Each row is a point. Each copy is the shape, with its points in the same order, turned, moved and blurred by noise. Is it also mirrored, or only turned?
In the rows, 128 means zero.

Shape, 9 rows:
[[ 97 108 133]
 [125 227 172]
 [149 163 154]
 [189 160 224]
 [170 169 101]
 [191 141 173]
 [138 198 148]
 [113  89 113]
 [ 80 153 116]]
Copy 1 (9 x 3):
[[ 91 121 142]
 [187  69  78]
 [157 123 130]
 [218  91 177]
 [163 167  89]
 [194 144 167]
 [167 108  87]
 [ 82 161 164]
 [ 90 102 102]]
Copy 1 is: mirrored
Copy 2, 9 rows:
[[ 91 138 128]
 [126  81 234]
 [147 121 178]
 [164 184 220]
 [185  95 147]
 [180 161 174]
 [139  89 187]
 [ 98 139  99]
 [ 82  88 130]]
Copy 2 is: mirrored

Shape, 7 rows:
[[127 119 174 174]
 [183 186 112 224]
 [132 113 165  83]
 [ 98 120  96  83]
 [120 141 111 143]
 [103 188  73 157]
 [120 141 184 101]]
Copy 1 (7 x 4):
[[ 74 112  95 140]
 [ 67 149 135 249]
 [126 109 146  88]
 [181 152 126 112]
 [130 154 115 153]
 [140 206 117 185]
 [ 94 135 143  84]]
Copy 1 is: only turned
Copy 2:
[[ 82 127 121 183]
 [114 228  74 167]
 [141  84 167 147]
 [135  87 131  78]
 [118 133 103 119]
 [137 151  48  96]
 [144  81 136 170]]
Copy 2 is: mirrored

Shape (10 x 6):
[[209 134 174 146  94  89]
 [135  74 149  63 165  92]
 [ 92 146 140 129 106 186]
 [169 180 222 162 119  79]
 [ 74 190 174 179 101 169]
 [141 168 119 105 157 144]
 [134  86 129  94 115  51]
 [180 127  91 180 215 158]
 [169 104 172 163 192  75]
 [ 76  77 148  99 182 144]]
Copy 1, 10 rows:
[[143 104 157 210 105 150]
 [145 118 171  96 145  67]
 [ 81 190 114 104  72 142]
 [105 164 175 238 131 143]
 [ 63 240 108 164  79 156]
 [109 156 127 105 148 164]
 [199 141 170 129 117  87]
 [107 116  32 134 182 134]
 [132 129 121 190 176  78]
 [ 99 169 124  76 130  52]]
Copy 1 is: only turned
Copy 2 (10 x 6):
[[212 135 118 100 154 122]
 [154 154  54 197  89 101]
 [ 99  96 149 103  59 105]
 [199 118 117  66 173  64]
 [ 88  89 181  64 105  62]
 [104 156  87  99 100 130]
 [188 176 123 178 113 101]
 [ 57 122  88 128 173 185]
 [144 124  75 157 188  85]
 [ 95 112  89 204  75  84]]
Copy 2 is: only turned

Shape, 11 rows:
[[152 116 127 124 147 132 182  53]
 [120 231 118 139  74 168 106 162]
 [125  63 192 147 132 152 163 113]
 [ 88  66 153 107 100 153 203 111]
 [ 97 164 104 188  71 129 127 121]
 [146  55  98 148  54 156 131 174]
 [ 85 179 134  92 196  83 133  76]
 [168 104 133 184  57  71 115 209]
 [ 90  57 149 157 166 167 196 154]
 [129 178 117 150  92 142 186 162]
 [116 194 128 165  34 100 104 182]]
Copy 1:
[[173 100 159  85 143 167 143 123]
 [196 185  36 176 139  77 124  94]
 [113 111 207 125 160  94 128 109]
 [110 157 197 142 145 160 118  90]
 [137 158  67 158 205 118 135 113]
 [ 57 164 111 119 153 103 160  39]
 [181 102 106 122 113 146  67 207]
 [ 49 119  65 171 149  63 196 101]
 [ 96  88 192 156 158 123  74  70]
 [160 131  84 190 141 130 143  76]
 [122 179  34 201 161  73 168 128]]
Copy 1 is: only turned
Copy 2, 11 rows:
[[155 205 138 154 133 128 102 153]
 [105  99 207  44  82 135 178 131]
 [113 150  81 129 145 125  66  96]
 [117 199  72 128 116 152 116  68]
 [ 96 115 193 129  64 155 131 108]
 [ 93 142 161 133 123  86 133   9]
 [179 128 102 157 110 152 173 211]
 [ 21  85 178 160 140  79 147  71]
 [133 145  86 139 177 187 100  58]
 [ 80 152 180  95 132 165 164 113]
 [ 41  85 194 101  69 117 179 112]]
Copy 2 is: only turned
Copy 3 (11 x 8):
[[ 81 186 116  86 161  82 102 129]
 [124  91 202 134 136 166 196 136]
 [116 190  84 115 116  84 105 206]
 [131 131 103 113 106  50  62 177]
 [ 56  96 176 109  92 123 162 146]
 [120 148 115 141  16 136 106 148]
 [ 61 130  97 144 232 103 133 144]
 [ 91 128  77  97  11 158 196 157]
 [107 150 102 119 122 105  26 230]
 [111 100 164  70 102 138 135 148]
 [ 95  73 153 120  79 149 231 146]]
Copy 3 is: mirrored
Copy 4, 11 rows:
[[167 125 150  43 135 143  91 118]
 [ 75 148  67 133 106  33 130 116]
 [162 124 164 137 100 185  83 104]
 [131  70 168  97  77 176  98  76]
 [141 104 138 134 104  41 133 123]
 [162  50  95 165  99 153 167 121]
 [ 70 163 198  51 182 103 106 128]
 [176 113 112 204 155 108 202  78]
 [132  61 166 149 135 178  50  96]
 [118 102  93 119 132  73 107  63]
 [113 135 104 171 112  33 187  85]]
Copy 4 is: only turned

Shape:
[[ 66  62 110 101 142 111 172 185 103]
 [ 99 169 176 158 162 182 104 153 158]
 [108  51 115  71 146 158  70 189 131]
 [115 155 115 171 118  72  61  69 135]
 [ 51  96  90 141 149 122 150 119 127]
 [ 88 137 154 177 159  69  64 198 195]
 [162  58  81  83 103 148  49 160 202]
 [130 163  75 148 123 183  79 111  80]
 [143 137 181 162 177 118 143 137 112]
 [ 34 146 156 139  54 170 168 141 103]
 [ 75 173  79  70 113 132 160 170  76]
 [114  98 188 124  91  92  98 107 189]
 [ 72 100 188 106  90 154 171 150  78]
 [116  58 131 153  46  62 162  97 125]]
Copy 1, 14 rows:
[[ 61 114 132 188 149  71  82  98  94]
 [112 128 155 147  79 159 148 139 188]
 [131 102 159 151 138  74  35  80 170]
 [170 189  58 107  98 107 109 190 142]
 [107 147 117 192 137 111  81 160  99]
 [ 76 193  96 144 111  90 102 141 237]
 [204 164 155 146 157  66  61  61 188]
 [171 164 173  99  67 131  82 155  90]
 [ 91 114 134 106 120 102 173 157 147]
 [108 132 123 218  14 121 134 103  83]
 [ 76 148 125 137  93 147  69  69  51]
 [164 140  61 173 109  78 153 102 186]
 [ 95  75 123 184  62  82 138  91  87]
 [156 162  58 189 123  13 152 123  78]]
Copy 1 is: mirrored
Copy 2 (14 x 9):
[[108 134 130 199 220  98 111 129 111]
 [ 67 109 140 110  97 113 128 190  67]
 [156 126 116 194 184 123  61 155  36]
 [125 169  50 111  61 149 115 149 158]
 [101 136 143 149 168 135 104 146 169]
 [ 93 110  16 184 113 118 167 219  91]
 [197 124  97 200 114 184 108 128  28]
 [153 141 122  49 131 165  98 159 103]
 [ 94  85 106 103 105  45 144 135 109]
 [ 31 186 157 106 176 157 143 124 109]
 [137 208 163  99 196 104 149 167 122]
 [ 89 161  70 186  63 124 125 108  64]
 [ 41 166 144 107 189  89 110  92  73]
 [ 89 155  77 160 139 145 129  22 139]]
Copy 2 is: mirrored
Copy 3 (14 x 9):
[[126  52 156 111 173 117  86  90 110]
 [120 191  84 130 161 138 157 124 180]
 [161  85 114 117 194 212 132  89  98]
 [112 143 115 176  38 203 109 116 174]
 [ 84  93 134 168 145 137  74 115 140]
 [148  98  89 145 102 146 167  46 225]
 [170  56  85 167 148 245 188 117  84]
 [123 175  56 140 111 203  74 163 110]
 [169 175 151 137 116 107 124 135 164]
 [ 45 105 126  53 131 124 113 166 145]
 [ 85 128  97  83 122 117  71  93  54]
 [123  90 167 141  96 196 203 136 167]
 [108 116 178  48 150 134 110 160 126]
 [123  22 181 134  55 150 113 172 138]]
Copy 3 is: only turned

Shape (14 x 11):
[[ 77  78 160 127 106 130 117  58  90 155 152]
 [ 76  69 143 119 115 163 141 153  90 134 180]
 [ 73 181 162 114 173 151 105 162 102 161 177]
 [122 136  68 126 155 142 160  43  93 111  89]
 [127  96 163 219 109 139 198  98 217 116  71]
 [ 97  96 157 106 105 143  97 175  90  94 117]
 [154 145 151 142 232  90 148 170 118 128 124]
 [ 98 111  84 126 109  94 142 164 147 162 169]
 [108 117 125 110 112 109 131 129  96 116 169]
 [128 105 165 108 109 146 127 169  93 154 158]
 [151  80  81 109 105 148 127 156 164 127  83]
 [144 113 166 115 112 161 112 164  97 105 181]
 [152  96 120 200 109 147 107 179 127 127 157]
 [ 79  99 130  97 131 146 108 120 166 123 160]]
Copy 1, 14 rows:
[[150 146 137 106 208 153 108 199 143 115 139]
 [112 123 183  70 172 146 128 138 158 151 103]
 [ 73  56 115 118 130 158 114 146 172 134  73]
 [228 124 129 188 146 161 166 112 150 145 142]
 [145 231 139 207 150  47  54 120 187 136 152]
 [136 120 166  60 102 110 116 146 121 139 108]
 [ 66  99 136 179  82 133 170 117 176 124 167]
 [ 91 120 179 155 175 145  99  98  93 133 127]
 [130 103 144 109 166 141 115 127 123 147 153]
 [ 91 139 135  66 145 150 115 113 129 131 112]
 [145 186 163 151 112 108 122  97  78 158  97]
 [101 120 117  61 125 136 110 133 136 183 131]
 [ 99 164 167 122 105 166  61 105 140 174 157]
 [111 115 155 142 172 112 123 165 126 178  89]]
Copy 1 is: only turned
Copy 2 (14 x 11):
[[138 183 154 110 111 126 104 138  71 197 141]
 [147 120 113  94  79 141 127 127 138 204 159]
 [180 131 131 100  43 105 163 120 113  90 177]
 [ 55 149 224 123 110  93  90 130 132 126 110]
 [ 65 210 118 186 147 175 131  25 152 138  86]
 [143 104 105  71 117 174 128 147 127 134 117]
 [ 86 144 131 165  80 138 200 163 158  63 165]
 [138  80 112 191  87 122 111 113 123 151 141]
 [141 113 134 130  88 119 130 156 121 161 110]
 [127 117  73  97  89 123 150 138 107 154 142]
 [ 73  77 108 134 170 131 101  98 142 130 127]
 [148 124  80  82 103 108 162 148 147 153 115]
 [131 148  52 145 111 127  95 128 184 128 129]
 [169 114 151 126 139 125 141  98 127 158 149]]
Copy 2 is: mirrored
Copy 3:
[[132 141 178  86 112 186  83 129 177 136 148]
 [173 118 131 113  68 116  74 138 194 152 164]
 [134  77 117  92 145  56  67 112 155 145 109]
 [156 104 162 144 139 178 182 117 175  65 101]
 [122 157 192 128  71 124 249  81 107 181 171]
 [166 149 126 140  80 105  91 185 150 161  99]
 [177 168 108 105 141  39 141  75 123  90  99]
 [180 119  69 135 137 137 119 104 147 174 171]
 [160 147 106 124 139 129 106 142 189 142 137]
 [171 142 146 145 115  87  70 138 153 152 156]
 [172 136 113 213  78 151 146 111 115 146 126]
 [133 156 128 160 105  72  81 156 182 143 146]
 [124 148  92 146  81  85 132 147 113 130 193]
 [124 116 113 135  90 137 103  89 180 176 110]]
Copy 3 is: only turned

Shape (16 x 12):
[[127 133 166 101  89  91  69 156 109 119 130 105]
 [141 142 118 150 154 119 158 141 154 167 136 127]
 [171 120 159 142 114 116 178 129 118 127 104  83]
 [115 136 120  79 108 197 125 163 169 132 103 107]
 [168 128 117 111 126  73  94 147 214  75 131  85]
 [ 92  78 109  92 150  96 118 182 132 107  94  94]
 [123 146 131 132  65  94  88 102 185 146 124  82]
 [134 118 108  96  54 182 134 163 141 142  89 112]
 [172 175  62 161 160  94  79 138 100 105 124  91]
 [100 166 136 122 116 122 136 143  99 109 121 138]
 [141 110 112  88 111 149 143 134 132  81 158 160]
 [117 106 152 125 146 178 132 141 127 140 111 130]
 [111 158 143 118 125 122 143 120  87 154 152  99]
 [ 98  83 151 114 192  87 115 103  87  83 105 154]
 [ 78 107 111 141  98 173 138 139 115 107 151 113]
 [104 126 130  95 117 152 111 118 150 146 134 105]]
Copy 1 (16 x 12):
[[117 172 147 149 135 168 135 177 113  86 112 145]
 [153 132  97  98 109  99 122 126 190 123 113 121]
 [143 146 149 127  94 119 105 152 163 139 162  90]
 [143 141 142  90 194 120 109 160 146 101  69  70]
 [156 249 160 157 113 111 125 117 164 102  68 108]
 [ 92 180  91 161 155 132  53 122 145 106 101  96]
 [149 201 151 132 125 187 178 136 166 106 101  83]
 [133 152 123  88 156 138 122 185 121 100  95  28]
 [220 210  92 121 119 138 106 119 113 110 133 165]
 [152 116 108 139 145 131 130 129 131  67 143 116]
 [127 142 120 145 145  64 141 139 100  98  93 100]
 [110 119 141  83 154 112 113 133 140 127 110 116]
 [158 102 112 145 150 146 146 157 153 131 146 137]
 [ 76 159 104 154 155  99 108  81 117 110 170 178]
 [132  96 119 140 148 134 124 100 109 115  83  79]
 [132 146 129 123 180 133 148 141 149 132 102 110]]
Copy 1 is: mirrored
Copy 2:
[[102 119 102  76 124 132 144 156  89  95 153 127]
 [178 139 101 126 131  86 109 131 140 171 123 109]
 [148 115 121 110 155 107 133  85 117 138 112  60]
 [149 113 162  84 131  92 148 111 186 144 178 157]
 [100 119 165  57 115 104  53 153  98 167 168  89]
 [163  68 150  79 119 116 104 187 156  97 142 100]
 [121 147 115  80 179 152  87 123  95 146 168 147]
 [139  86 147 112 184  92 171 112 151 139 191 144]
 [155 133 164  82 131  53 105 161  47 132  77 138]
 [168 163 131 122 124 106 153 139 120  85 145 116]
 [134 109 172 167  86  97 137 126 125 119 183 111]
 [143 122 130 129 117 110 156 125 187 128 119 132]
 [187 138 101 117 112 123 146 105 102 108 127 131]
 [131 115 137 147  77 124  89 164 151  51  81  92]
 [183 120 173 141 128 149 163 140 138 128 151 139]
 [153 119 131 100 122 128 118 117 144 128 158 163]]
Copy 2 is: mirrored
